Every row gives one point. Each table stands for the endless flat space through its points: a line for two points, a plane for three, and so on. The two share one point or none. Which?
In the rows, zero is written as 128.

First (2 x 3)
[[134 127 136]
 [135 131 143]]
Second (2 x 3)
[[155 127 181]
 [119 151 133]]
They share: [137 139 157]

First (4 x 6)
[[115 141 121 121 147 153]
 [127 146 131 114 166 171]
 [ 91 158 133 118 145 153]
 [113 173 143 109 176 179]]
Second (2 x 6)
[[109 153 127 137 131 151]
 [ 94 150 118 116 143 142]]
They share: [ 99 151 121 123 139 145]

First (4 x 11)
[[111 155 156 131  95 110 117 120 117 164 110]
 [103 171 160 128 100 105 112 138 136 178 111]
 [113 164 142 127 108 126  88 129 143 172 112]
 [ 97 182 166 125 104 100 112 151 149 188 114]]
Second (3 x 11)
[[117 146 154 121  78 113  93 114 103 149 104]
 [129 154 146 128 106 129  95  99 118 159 107]
 [131 162 158 125  99 125  87  99  98 159 110]]
They share: no point

First (3 x 14)
[[173 129 109 142 109 170 100 119 113 156 117  99 106  95]
 [131 113 104 145 135 131 106 141 101 117 105 139 121 109]
 [167 141  94 141 107 163 118 125  97 149 121 109 121 117]]
Second (6 x 14)
[[164 174 104 158 152 137 125  90  86 145 106 103  85 106]
 [129 124  69 172  89 187 116 169  57 137 119 114 122 164]
 [140  92 101 108 106 142 137 140 144 125 135 152 126  83]
 [136 172  79 165 135 158 105 121  62 131 111  96  91 138]
 [155 168  94 174 135 152 109 120  63 148  98 102  94 136]
 [128 172  73 148 134 158 137 108  84 129 131 104  70 119]]
They share: [149 127  99 143 121 147 112 133  99 133 113 124 121 113]

First (5 x 20)
[[159 124 130 140 134 157 103 182 145  94  96 144 120 122 183 121 109 102
  126 162]
 [154 151 100 128 141 107 122 139 114 143 106 108 160 162 138 135 134 114
  141 162]
 [171 112 130 148 125 165  94 173 130  98 102 150 112 128 185 115 105 108
  139 155]
 [163 144 135 154 145 147 111 169 150  93 104 136 125 130 173 133 105  97
  121 158]
 [181 149 133 161 151 149 127 163 153  99 116 144 129 139 174 156 113  89
  129 158]]
Second (4 x 20)
[[139 123 141 151 115  95  72 116 149 149 115 134 133 120 183 101 127 125
  122 133]
 [180 159 107 127 152 154 131 174 103 108 108 109 162 165 128 161  96 116
  159 185]
 [142 136 124 139 126 117 104 130 146 116  99 119 130 145 153 116 114 108
  123 144]
 [155 159  97 157 161 125 124 170 103 109  91 112 131 158 151 109 135  91
  118 157]]
They share: [156 145 117 142 139 125 109 149 124 120 104 118 141 148 152 125 116 111
 133 157]

First (3 x 24)
[[146 128 153 151 132 134 144 128 100 119 125 136  92 159 140 123 172 176
  103 104  77 158 116 121]
 [136 104 145  97  98  80 162 102 134  85 131 136 136 147 118  95 132 134
  107 134 121 128 144 159]
 [121 101 166 137 113 120 178 118 130 122 118 158  92 129 107 119 138 170
   91 102  99 160 109 150]]
Second (5 x 24)
[[159  99 140 148 104  94 187  93 159  74 115 147 151 140 123 118 177 140
  115 148  70 147 142 165]
 [140 124 155 121 120 115 128 116 109 125 127 139  97 160 129 105 143 157
  100 111  99 135 128 142]
 [150 100 139 125 126  79 162  92 140  72 110 148 123 150 127 106 185 148
  110 127  90 154 122 155]
 [152 130 132 136 155  85  97 104 105  82 106 115 104 197 108 131 182 193
  119 117  87 124  72 142]
 [161 143 138 146 146 100  89 109 103 100 107 113 107 202  97 136 169 198
  121 126  80 105  74 147]]
They share: no point

First (6 x 24)
[[152 183 163 142 157  69 137 131 102  98 150 149 131 134 131 137 119 119
  132  81 133 159 113 128]
 [157 134 154 148  81 136 134 100 139 125 101 145 187 184 115 180 130 111
  107 141 119 149 117 126]
 [174 155 129 120 109 105 179 119  80 118  84 153 161 160  79 217 139 109
   98 117 131 161  93 136]
 [167 146 134 154 113 128  92  96  93  85  93 169 183 144 137 148 120 107
  153  75  89 141 115  76]
 [157 125 171 167 102 110 136 144 114  96 112 137 110 167 124 111 108 165
  111 125 150 162  88 124]
 [171 117 145 163  93 129 122 129  87  84  78 153 133 160 118 129 112 153
  125 106 126 155  84  95]]
Second (6 x 24)
[[216 171 198 176 159 145 126 145  75 108 176 171 157 178 132 214 115 132
  144  95 170 122 113 125]
 [183 150 169 171 138 118 125 106 102 130 111 181 117 127 123 151 108 136
  115  95 141 152  98 118]
 [163 142 156 144 131  85 172  94 100  93 123 126 160 151 115 179 106 107
  149 129 111 148 111 138]
 [125 159 131 133 100 106 145 157  90  78 124 108 177 194 143 130 134 127
   99 115  99 137 100 125]
 [126 142 126 134 117  77 182 104  83  76 113 114 153 157 130 137 115  81
  126 153  88 157 121 136]
 [168 154 155 161 146 104 157 102  69  97 131 163 122 143 138 151 105  86
  122 135 128 153 128 122]]
They share: no point
